Each row of a before or after table is a point. The points were changed in one or more steps. Then noise was added and the rows were shuffled. The steps act on columns, c1 being the first. What was done? A step turns or swaps two columns, mirrors them in a line or flattens them onto one, adds a multiple of one to another, or multiplies or shifts one. Angles are multiples of 10 degrees, from the lower column toward the higher: turns from -170 to 170, lines from 10 to 170 but not 90. Use the fewest steps. Two steps may share a column if one is a turn and the other turns, adds or multiplies; they go together, in the order done. Otherwise the lowest column goes first.

Before (11 x 2):
[[-7.9 -3.0]
 [-0.7 -0.9]
 [-3.7 -4.4]
 [ 5.9  1.4]
 [ 2.8 -2.9]
 [ 8.6 -2.6]
 [ 1.5 -2.4]
 [-7.6 -4.5]
 [-3.2  1.5]
 [ 3.7 -0.1]
 [ 5.9 -3.0]]
After, 11 rows:
[[ 0.3  4.2]
 [-1.8  2.3]
 [ 0.9  2.3]
 [ 8.3 -2.7]
 [-5.2  3.9]
 [ 5.4 -0.3]
 [ 6.8 -4.4]
 [ 1.8  0.1]
 [-4.4  8.4]
 [-0.9  6.2]
 [ 0.9 -3.4]]
Steps: turn c1 and c2 by 130 degrees

Before (12 x 8):
[[-2.6  3.8 -4.8  0.5  4.4  0.2 -1.3  3.8]
 [-1.0 -0.7 -5.9  2.8  4.9 -4.5  8.4  1.0]
 [ 6.1 -0.6 -1.6 -2.9  0.8 -2.6 -0.6  1.2]
 [ 4.4 -5.7 -3.8 13.7  5.6  7.0 -0.1  1.0]
 [-3.9  1.7 -1.0  0.4  8.0 -3.4 -1.3 -0.8]
 [-1.6 -0.8 -0.4 -3.0  3.2  6.3  4.1 -4.8]
 [-3.2  0.5 -7.6 -1.5 -0.2 -1.5  1.1 -0.5]
 [ 9.1  3.6 -1.4 -0.5  3.8  2.7 -1.3 -5.3]
 [-2.2 -0.1  0.9 -3.5  4.5  8.7 -0.5  1.4]
 [-2.1  1.0  1.5 10.6  2.4 -4.3  1.7 -1.2]
 [-1.1  1.3 -2.7 -2.4  2.4  6.9  5.0  2.7]
 [-2.4  0.7  3.2 14.7  6.4 14.2  5.9 -2.9]]
After, 12 rows:
[[-14.6  -5.5  -3.6 -11.9   0.5   7.1  -0.2  -5.9]
 [  2.2  -0.3  -0.6   2.3  -5.6   1.9   3.9  -2.5]
 [  0.4   0.9   1.7 -10.5  -1.3  -5.9   1.0  -1.8]
 [  4.3  -0.4   0.8   2.6   0.5   9.5  -0.8  -4.5]
 [ -8.2   0.5  -7.4   0.6  -0.8  -2.4   0.7   0.0]
 [ -5.0   3.8  -4.5  -1.4   2.9   1.9  -1.2  -4.8]
 [  1.7   0.5   3.1 -14.6  -3.7   8.4   5.9  -5.4]
 [ -6.9  -0.5  -1.4   4.8   1.2  -2.4  -0.2  -1.5]
 [-10.2   3.4  -1.3   3.3  -5.5   4.3  -1.6  -2.5]
 [ -2.2   1.1  -2.5   1.6   2.1   1.9   5.1  -2.8]
 [  2.7   1.8  -1.2  -1.6  -2.2  -1.8  -1.4  -7.0]
 [ -9.1  -1.1  -6.1  -2.8   0.0 -12.5   8.3  -5.2]]
Steps: turn c1 and c4 by 160 degrees; add 1.5 times c3 to c1; turn c5 and c8 by -100 degrees; add -1 times c7 to c6

Before, 9 rows:
[[  2.6  -1.2  -7.5   2.5  -2.2   0.1   0.2  -2.2   1.7  -1.3  10.3  -4.2]
 [ -2.2  -7.1  -0.6   6.2  -4.7 -10.7  -6.5   4.8  -1.0  -1.4  -0.9   1.5]
 [ -5.2   1.4  -3.8  -1.7  -0.7   6.2  -1.2   0.4  -2.3  -2.8  -2.4   0.4]
 [  2.5 -12.3  -0.4   5.6   5.0   6.5  -1.0  -3.0   1.3  -0.4  -0.8  -5.2]
 [ -1.6  -1.4   2.9   1.6   3.8  -4.9  -0.3  -2.7 -11.9   1.0  -0.1  -3.3]
 [  3.3  -0.4  -6.6   1.8   4.8 -11.3   0.6  12.1   0.5  -0.4  -4.6  -1.1]
 [  1.3   1.5   0.1   3.5   4.3  -1.7  -2.3  -0.4  -0.5  -3.3   5.3  -1.7]
 [  0.9  -5.2  -5.8  -1.7   6.3   4.8  -3.9   8.3  -2.9  -2.0  -2.3  -4.9]
 [  2.8   0.5  -3.3   3.4   5.1   4.7  -0.6  -2.6   0.7   9.1   7.3  -1.8]]
After:
[[  0.8  -4.3  -5.8   0.1  -7.5   2.2  -0.1   5.3  -5.8   0.9  -4.5  -5.2]
 [  1.3   2.6   0.1   3.8  -3.5  -2.9   5.7  -0.3  -0.9  -0.4   0.7  -0.5]
 [  2.8   1.4  -3.2   3.7  -6.4   2.6   6.7  -4.3   1.4  12.1   3.2  -0.4]
 [ -2.3  -6.0  -0.6   5.3   8.1  -8.5   2.5   4.6  -2.1   1.6  -6.0   3.6]
 [ -1.5  -0.4   2.9   2.5  -1.8  -6.0  -0.1  -1.1 -23.9   3.9  -0.3  -2.6]
 [  2.5  -0.1  -7.5   3.7   1.9   0.8   8.9  -5.9   3.2   1.5   5.3  -3.1]
 [  2.4 -11.2  -0.6   6.9  -6.8   4.6  -0.3  -3.2   2.6   2.5  -1.3  -2.9]
 [ -5.1   2.4  -3.8  -1.8  -1.4   6.0  -1.5  -1.5  -4.6   0.3  -2.2  -0.2]
 [  3.3   0.5  -6.6   2.0  -0.6 -12.3  -4.3   8.8   0.9   2.6  -1.8  -0.5]]
Steps: shift c2 by 1.0; add 0.5 times c3 to c8; turn c4 and c12 by 20 degrees; mirror c5 and c6 in the line at 100 degrees; mirror c7 and c11 in the line at 60 degrees; multiply c9 by 2; shift c10 by 3.0

Before (9 x 24):
[[ -2.7   0.5  -2.9   2.2   3.7  -6.1  -2.5  -0.6  -5.1  -2.5  -2.9  -2.8
    2.9  -0.7  -3.3  -1.3   1.8  -1.9   2.8  -1.8  -3.5   1.1  -0.8  12.4]
 [ -0.8   5.2  -1.3   5.3   2.0   1.1   0.3  -2.9  -3.3   4.0  -0.7  -0.8
   -2.2  -6.3  -3.4  -5.8   2.3  -0.7   3.4   2.6   4.9  -7.3  -0.9   2.9]
 [ -0.8   6.7   2.0   7.8   1.2  -1.1   0.8  -0.4   6.7  -9.0   1.7   8.4
   -2.5  -1.1   4.1  -1.4   6.4   2.1   0.7  -0.8  -1.4  -5.0  -6.1   3.6]
 [ -3.8   4.9  -2.9  -3.8  -0.4  -1.1  -3.0  -0.7   1.1  -5.5   4.9   3.8
   -1.1   4.4   3.2  -2.0  -1.1  -6.3  -2.4  -4.8   6.6  -5.8   5.9   2.6]
 [  3.2  -9.0  -3.0  -5.5  -4.4  -6.8   5.4  -1.9  -5.1  -1.5   1.7   5.8
    5.0  -1.8  -5.8  -8.3  -1.8  -3.6   6.5   2.1   9.0   0.1   0.5   1.3]
 [ -6.4   4.7   2.2  -3.5  -4.4   0.6 -13.5  -1.5   3.6   3.9   3.9  -6.3
   -2.9  -0.3   0.0   5.1  -4.3  15.4   3.9  -2.9   0.6  -5.2  -2.7   4.9]
 [  0.6   2.8  -0.2  -2.3   5.7  -6.3  -3.7  -1.8  -2.1  -7.3  -7.2   7.8
   -5.8  -0.1   4.0   1.2   5.5   4.6   5.2  -5.1  -1.1  -2.4   5.2  -1.6]
 [  7.4   5.5  -3.2   6.0   2.0   2.9  -2.7  -4.9  -2.1  -4.7  -0.9   5.0
   -2.6   3.6   4.0   4.3   0.9  -2.5   2.0  -1.8  -2.5   1.6   6.2   4.9]
 [ -1.5  -1.1  -5.5  -1.1   6.1  -1.7   2.4   1.2  -3.7   1.0   7.7  -5.3
   -2.0  -4.7  -3.1   5.0   0.8   4.9   6.0   0.1  -0.2  -9.6  10.8   3.6]]
After, 9 rows:
[[  0.1   3.5  -2.2  -2.2   8.9  -6.0  -3.9  -1.8  -2.2  -1.3  -6.5   8.1
   -6.2  -0.3   4.9   1.6  -7.4   6.5   5.0  -2.2  -1.4  -2.1   5.3   1.8]
 [ -5.9   4.8  -2.6  -3.2  -5.5   0.0 -13.3  -1.2   3.3   0.3   3.4  -7.5
   -2.9   0.4  -0.3   5.3  -0.1  16.3   3.7   5.5   1.3  -5.0  -2.7  -4.9]
 [ -3.5   5.2  -8.1  -4.3   3.3  -0.8  -3.3  -1.0   0.8  -4.1   5.0   2.8
   -2.0   4.5   3.2  -2.1  -3.7  -5.2  -2.6   3.6   6.9  -6.1   6.1  -2.4]
 [ -0.1   5.5  -6.7   4.9  -0.9   1.9  -0.1  -3.5  -3.6   4.1  -0.7   0.7
   -2.1  -6.4  -3.2  -5.8   1.8   2.7   3.6  -3.2   4.9  -7.1  -0.9  -3.1]
 [ -2.5  -0.5  -3.9  -1.0   4.8  -1.6   3.2   0.9  -4.0   4.5   7.2  -4.8
   -1.8  -4.7  -3.1   5.2  -0.7   3.7   6.3  -1.0   0.3 -10.1  10.9  -3.4]
 [  3.0  -9.2   5.5  -5.2  -2.2  -6.7   5.4  -2.0  -6.1  -4.0   1.5   5.7
    5.0  -1.9  -6.0  -8.4   2.4  -1.5   5.3   0.8   9.0   0.4   1.0  -2.1]
 [ -3.0   0.9  -3.4   2.1   4.1  -5.9  -3.3  -1.1  -5.0  -0.1  -2.8  -2.5
    2.9  -0.4  -2.5  -0.6  -2.2  -1.5   2.4  -1.1  -3.5   0.8  -1.0 -11.7]
 [ -0.1   6.8  -4.8   8.1   6.6  -1.0   0.6  -0.3   6.9  -6.5   1.7   9.5
   -2.3  -1.4   4.2  -1.3  -4.2   2.2   1.1  -5.1  -1.6  -5.0  -6.0  -3.4]
 [  7.6   5.8  -8.4   5.5   4.4   2.4  -2.9  -4.5  -2.6  -2.5  -1.4   4.2
   -2.5   3.7   4.2   4.5  -1.7   2.5   2.1   0.3  -2.3   0.7   5.4  -4.2]]
Steps: add -1 times c2 to c3; turn c5 and c10 by 40 degrees; add -1 times c8 to c18; turn c17 and c20 by -120 degrees; add -0.3 times c20 to c12; multiply c24 by -1
